Every row gives one point. The window is the flat piece filled in between its corners: a triangle in 3 columns, a solid with four corners in 4, and so on. A path goes straight from each point to the next, and from the last back to the first. List the points from which the path goes on through the window.

Window (4 x 4):
[[-37  28 -47 -13]
 [-18 -25   1  -2]
 [ 29  33 -36  31]
 [ 27 -20  19  -9]]
Path:
(1): [ -1 -41 -27 -31]
(2): [-47   9 -95 -24]
(3): [-18  28 -10  -3]
(4): [-28   7   9  29]
(5): [ -9 -28 -18 -25]
(6): [ -9 -34 -23 -20]
(7): [-19  17  -7 -13]
(8): [-19  -3  28 -14]
Through the window after points: 2, 4

Window (8 x 8):
[[ 58  76  13  -5   5  26 -22  40]
 [ 33 -20 -31 -48 -75  14  -7  54]
 [-30  25  90 -42  26  23  26  -9]
 [-34 -38  -7   7  18   9  29  14]
 [-49  -2  -3  19 -18  57 -40  14]
 [-59 -35  45  51  -2  18 -54  15]
 [ 37  53 -24 -32  15 -33 -21 -56]
 [ 78  11  10  39 -83  55  35  43]]
Path:
(1): [ -2  48  19 -12 -12 -10  12  20]
(2): [-34  20  10  14 -11  28  16  19]
(3): [ 14  -7  37   9  24  28 -54 -11]
(4): [-11   0  26   0  35  42 -10   9]
(5): [ -8  47  13 -15 -29 -21 -25  21]
(6): [-46  35  46  50 -19  14 -16   1]
(7): [ -7 -13  28  13   3  42 -17  13]
(8): [ 23 -21  12 -35 -26  61  -3  18]
(9): [  6  33   5  22 -16 -45  -5  12]
(10): [-45  12  27  20   5  19  16  15]
(11): [ -2 -32  34 -24   7  21  -9   2]
(12): [ 19 -39  53 -11   0  55  -3   7]
Through the window after points: 10

Window (11 x 11):
[[ 26  -7 -11  11  -8 -41  -1 -11 -45   2 -40]
 [-41  16 -34  -3 -10  22   5  16  32   9   9]
 [ 14  35  25  34  -6  -5 -46 -37   2 -45  21]
 [-15  14 -10  21  34  16  10  20  -3 -11 -45]
 [ 21  55  20  38 -45  28  38 -13 -24   2 -77]
 [-44  29  14 -44  42 -22 -15 -39   3 -37  26]
 [  2 -29  41  48  17 -86  -6  46   5 -18  -2]
 [-86  17 -13  -2  41   3 -22  19  25  41  24]
 [ -7   3  19  34 -14  28  13  -6 -10   8  33]
 [ 18  33  21  -8  32  -6 -24  18  20  -4  -5]
 [  8  -4 -25  12 -10  -5  15 -90  10  16   2]]
Path:
(1): [-49  15  21 -18   4  14 -41 -14   6 -13  -3]
(2): [  9 -39  25  18   2 -26  -9   5   1  -8   0]
(3): [-32  64  -5  50  21 -59  18   0  11   4  -5]
(4): [ 18  34 -29  51  -5 -10  59 -15  -8   3 -11]
(5): [-36   8  33 -15  -5  33 -44  13  10  -3 -25]
(6): [-45  11  47 -14  36   3 -37 -15  21 -30 -95]
(7): [ 36  46 -15  41 -44  -3  52 -11 -31  13  31]
(8): [ 14  42 -22  41  11 -12  32 -17 -11  -1  -3]
(9): [-32 -16   5  -8 -14   4 -16  -8  27   5  -7]
(10): [-44 -32  62 -15   7  18  22 -15  28  13  -7]
(11): [-10  32 -29  25  20  -7 -10   0  -9  -3  -1]
(12): [ -7  48  10  31  20 -27  -9 -20  -7 -23  12]
(13): [ -1 -17  13   6 -14  13 -32 -18  18  -6   6]
(14): [-11  -7  18   4  13   7  -9   9  12 -26 -12]
(15): [ -4  73  -2  42   4  -7  -1  -2 -27  10 -12]
(16): [ -4  33  -8  -3  44 -33  31 -21  -5 -20   6]
Through the window after points: 2, 4, 6, 8, 10, 12, 16
